Rows are points. Each copy is the shape, with its points in the same order, turned, moved and blurred by noise. Say if it was mirrored as well.
In the rows, 128 means zero.

Shape (8 x 2):
[[137 208]
 [139 197]
 [118 176]
 [102  71]
 [ 86 102]
 [134 138]
 [126  91]
 [117 132]]
Copy 1 (8 x 2):
[[ 92  66]
 [ 99  80]
 [ 86 106]
 [ 97 209]
 [ 78 185]
 [116 135]
 [117 185]
 [100 146]]
Copy 1 is: mirrored
Copy 2, 8 rows:
[[134 214]
 [132 210]
 [149 185]
 [129  76]
 [153 103]
 [120 148]
 [118 102]
 [140 134]]
Copy 2 is: mirrored
Copy 3 (8 x 2):
[[210 128]
 [200 127]
 [177 146]
 [ 69 148]
 [ 98 165]
 [138 125]
 [ 94 127]
 [132 142]]
Copy 3 is: only turned

Shape, 7 rows:
[[178  79  64  79]
 [114 105 120 122]
 [126 112 168 142]
 [102 125 111 142]
 [166 138 132 150]
 [120 123  77  40]
 [ 78 136 185 161]]
Copy 1 (7 x 4):
[[ 37  67 160 187]
 [ 83 146 132 157]
 [133 140 152 128]
 [ 95 160 112 166]
 [138  98 124 156]
 [  7  98 112 136]
 [146 195 121 109]]
Copy 1 is: only turned
Copy 2 (7 x 4):
[[123  77 191  56]
 [100 125 142 120]
 [125 129 145 172]
 [100 125 110 128]
 [159  95 124 140]
 [122 154 167  41]
 [111 164 111 197]]
Copy 2 is: only turned

Shape:
[[152  66 141 181 177 158]
 [104 147 131 140 173 145]
 [ 67 183  90  82 152 119]
 [127 101 142 125 151 142]
 [147 168  78  82 165 112]
 [147 140 188 157  96 100]
 [ 92 194 144 189 140 181]
 [ 93  76 170  99 130 195]
 [183 165  91 190 134 178]
 [164 157 138 145  65 122]
 [100  68 123 177  76 162]
 [126  87 119  98 114 187]]
Copy 1:
[[158  82  54 109 172 180]
 [140 107 122 171 166 149]
 [120 126 196 176 157  93]
 [134 117 117 118 160 167]
 [166 158 157 135 144  87]
 [122 128 114 141  74 202]
 [101 109  82 230 144 142]
 [ 74 125 120 114 209 200]
 [137 142  30 158 124 101]
 [ 96 154  98 131  68 148]
 [ 59  67  78  99 135 163]
 [ 84 142 108  92 185 150]]
Copy 1 is: only turned
Copy 2, 12 rows:
[[101  42 119 120 175  97]
 [ 88 121 102 129 146 160]
 [ 69 188 143 132  76 181]
 [117  96 119 106 136 146]
 [ 96 174 130 109  80 109]
 [188 130 126 123 167 158]
 [109 140  76 198 167 186]
 [109  43 104  95 101 185]
 [126 117  73 201 129  80]
 [204 126 100 151 105 134]
 [153  42 163 172 116 164]
 [120  54  99 118  61 145]]
Copy 2 is: only turned

Shape, 15 rows:
[[ 61 154 153  66 161 120 113 134 166]
 [197 143 144  78  65 113 129 110  83]
 [ 92 161 148 135 126  65 120 149 200]
 [ 81 140 167 103 177  91 151 150 160]
 [114 106 198 134 153 135  70 126 145]
 [164  61  59 184 110 128 152 200 100]
 [153 127  80 191  79 157 125 177 104]
 [173 140  89 138 116 149 121 215 161]
 [175  73  18 193 123 154 125 116 128]
 [ 85 170 137 109 144  86  88 153 120]
 [181 160 117  88  92 107 138  89  90]
 [132 163 153  78 178  69  98 138 159]
 [ 83 131 162  60 127 118 114 118 183]
 [144 146 111 121 100  57 150 164 156]
 [193 152 129 154 112 167 159 109  92]]
Copy 1 (15 x 9):
[[100 220 120 115  99 152  74 175 106]
 [143  91 135 162  18  85 116 144 112]
 [103 209 127 159 128 151 140 131 162]
 [119 200  94 130 122 152 112 191 141]
 [115 137 173 152 119 196  75 174 126]
 [201  90 144  67 164  99 192 107 115]
 [194 117 147 121 130 127 156  70  85]
 [196 158 135  80 105 134 131  77 158]
 [121  52 115  69 157 119 162  53  96]
 [126 199 140 158 123  96  79 147 123]
 [124  98  94 160  42  84 122 127 105]
 [ 93 188 117 139 102 111  78 162 181]
 [ 78 206 136 114  73 156 102 164 113]
 [137 179 122 143  96  98 167 132 166]
 [170  70  79 140  75 143 126 115  95]]
Copy 1 is: mirrored
Copy 2 (15 x 9):
[[106 104 118  70 146  94  51 114 110]
 [158 103 119 111  98 196 185 109  69]
 [114 125 150  57 111  63 111 171 117]
 [107 118 118  69 170  87 107 148 132]
 [172 106 145 132 130 135  80 151 175]
 [ 60 136  85 126  71 161 222 161 198]
 [ 62 162 123 153  63 167 184 171 147]
 [ 75 160  88  92  72 171 145 199 139]
 [ 89 205  92 114  32 154 197 105 216]
 [ 90  95 171  75 122 130 101 133 119]
 [142 136 127  94 101 175 176  91  78]
 [141 118 139  27 137 128  94 140 122]
 [147  99  92  85 112  94  76 122 108]
 [ 96 121 123  53  99 113 176 165 104]
 [133 187 116 143 124 184 185 124 108]]
Copy 2 is: mirrored
Copy 3, 15 rows:
[[116 177 124  48 169 124 116 150 186]
 [190 212 127 175 150 126 169  81 109]
 [ 79 164 154 120 148  59 103 171 181]
 [110 129 152  60 165  95  96 123 177]
 [123 156 162 120 164 189  79 162 124]
 [195 100 110 189  36 126  86 103 177]
 [187 138 110 185  36 123 112 147 136]
 [202 136 149 172  75 114 134 170 203]
 [141  97  54 205  43 158 152 127 160]
 [149 179 106  92 169  93  86 165 151]
 [170 184 101 154 154 105 175  95 101]
 [125 160 124 112 218  95 124 147 178]
 [ 94 193 146  74 160 128 127 135 184]
 [141 166 123 147 121  36 125 106 170]
 [200 120 140 158 108 132 177 117 110]]
Copy 3 is: only turned
Copy 4:
[[132 152 124  71 157 155  62 164 197]
 [114  98 119 116 129 213 149 149  65]
 [ 70 116 107 102  98 111  95 176 191]
 [ 99 136 130  61 121 115  70 117 177]
 [131 128 174 133  94 165  83 103 178]
 [ 99 147  89 209 135  67 125 106  46]
 [ 96 116 126 207 155 103 164 130  92]
 [147  90 121 173 150  70 110 175  95]
 [146 193  68 220 102  92 177 126  83]
 [ 83 157 162  94 149 137 103 170 154]
 [123 133 117 103 130 203 180 148  78]
 [124 136 151  53  94 143  84 187 143]
 [127 125 108  94 122 173  58 159 195]
 [ 70 116  86 112 110 118 107 174 106]
 [149  95 130 130 130 155 188 103  91]]
Copy 4 is: only turned

Shape (15 x 12):
[[130 148 106 134 115 130 125 125 136 124 141 106]
 [127 128 132 118 120 147 105 118 129 139 135 174]
 [123 143 118 113 249 138 119 174 128  95 127 122]
 [131 137 104 125 107 136 148 128 107 135 134 184]
 [124 119 108 151 130 148 147 131 131 134 116 118]
 [118 131 166 133 115 123 147 122 125 135 115 127]
 [168 134 149 127 168 120 112 155 126 151 116 120]
 [114 117 114 110 116  95 127 113 126 125 113 108]
 [146 102 116 116 144 149 156 152 125  89 116 127]
 [145 107 134 129 108 121 126 137 123 152 167 120]
 [135 174 148 122 131 131 103 114 125 137 130 109]
 [136 119 125 138 120 143 145 111  92 128 128 121]
 [112 147 112 147 106  87 101 144 124 108 133 106]
 [118 170 105 113 126 146 142 130 130 135 144 110]
 [116 135 137 112 112 144 116 141 108 147 116 122]]
Copy 1:
[[136 147 105 124 114 138 130 141 113 150 122 146]
 [112 116 113 118  94 113 122 135 152 129 143 100]
 [133 120 180  51  68 131 175  73  90 178 110 120]
 [ 94 115 121 110 128 145 105 139 159 166 149 112]
 [122 142 144 124 110 146 136 133 141 145 130 158]
 [143 113 145 138 134 150 145 151 127 120 134 113]
 [183 119 148  80 113 134 145 114 145 144 115 130]
 [152 132 118 158 144 129 125 102 111 147 133 129]
 [110 107 159 103 129 127 132 109 118 152 103 152]
 [142 138 119  92 149 111 116 146 130 120 141 143]
 [171 124 106 111  90 141 146 148 107 136 119 115]
 [135 126 158 131 122 131 104 155 127 152 126 137]
 [154 148  97 136 137 117 166 146 105 180 121 126]
 [131 130 102 110  97 165 121 135 100 154 139 147]
 [149  97 128 129 106 132 136 147 127 138 156 133]]
Copy 1 is: mirrored
Copy 2:
[[111 114 124 144 119 126 114 136 108 117 121 128]
 [135 135 155 125 136 101 151 150 113 149 117 105]
 [115 237 114 156 158 148 125 115  68 115 146 161]
 [158 117 134 107 125  87 145 113 107 151 106 136]
 [144 128 132 137 114 137 107 135 133 143 135 151]
 [122 128 109 100 128 131 138 144 143 136 143 113]
 [135 172 131 130 120 145 138 115 118  90 141  96]
 [107 119 109 138 146 129 102 113 144 141 113 115]
 [155 170  94 142 118 132 103 141 107 151 107 135]
 [123 132 132 120 106  82 101 144 135 106 132 103]
 [ 94 119 136 121 131 146 144 131 102 102 125  99]
 [129 134 122 101 112 132 109 139 135 133 104 131]
 [107 101 100 147 161 115 121 133 131  83 114 133]
 [108 105 135 128 112 128 114 119  87 132 137 138]
 [132 120 139 102 143 134 110 138 113 126 130 100]]
Copy 2 is: only turned
Copy 3, 15 rows:
[[141 135 138 111 126 124 131 130 131 164 124 114]
 [146 108  99 135 121 161 128 157 129 121 123 107]
 [ 90 100 167 110  76  75 145 155 127  77 191  86]
 [148 133  83 123 134 131 109 159  94 127 119 116]
 [117 144 127 150 139 111 120 134 126 152 139 104]
 [125 151 116 149 137 142 157 131 128 130 133 147]
 [ 75 102 134 117 120 143 162 127 112 122 143 110]
 [140 115 155 135 151 120 132 141 125 146 122 154]
 [102 130 116 127 142  81 116 138 148 106 125 113]
 [134 125 124 110 170 155 137 110 124 133 130 107]
 [125 128 141 112  90 158 151 125 132 150 132 133]
 [124 139 116 141 134 129 106 107 119 134 131 132]
 [159 104 133 108 135 107 160 122 124 173 146 142]
 [136 157 143  96 112 132 120 151 125 153 138 116]
 [119 125 115 124 132 154 122 145 139 145 151 143]]
Copy 3 is: only turned
Copy 4, 15 rows:
[[144 138 143 110 123 153 134 136 121 143 129 119]
 [ 94 152 157 152 131 117 112 140 134 150 129  97]
 [153  73 181 179 133 195  86 112  93  99  74  85]
 [140 142 150 138 156 104  99 150 123 181 142  99]
 [167 122 145 134 118 121 128 126 135 132 135 113]
 [112 119 125 135 142 104 121 117 123 131 122 142]
 [116 127 138 160 118 153  90 145  92  94 122 132]
 [149 158 117 131 137 132 138 130 136 138  87 139]
 [152 101 158 176 111 135 128 143 113 161 108 135]
 [116 132 116 124 126 128 135 180 120 131 136 114]
 [102 140 147 107 131 160 106 119 125 121 125 134]
 [142 113 135 128 113 114 100 142 148 152 125 127]
 [145 150  92 128 137 172 144 115 122 144 125 113]
 [147 126 168  97 157 152 120 141 132 138 132 124]
 [122 141 138 142 143 136 115 139 155 129 138 137]]
Copy 4 is: mirrored
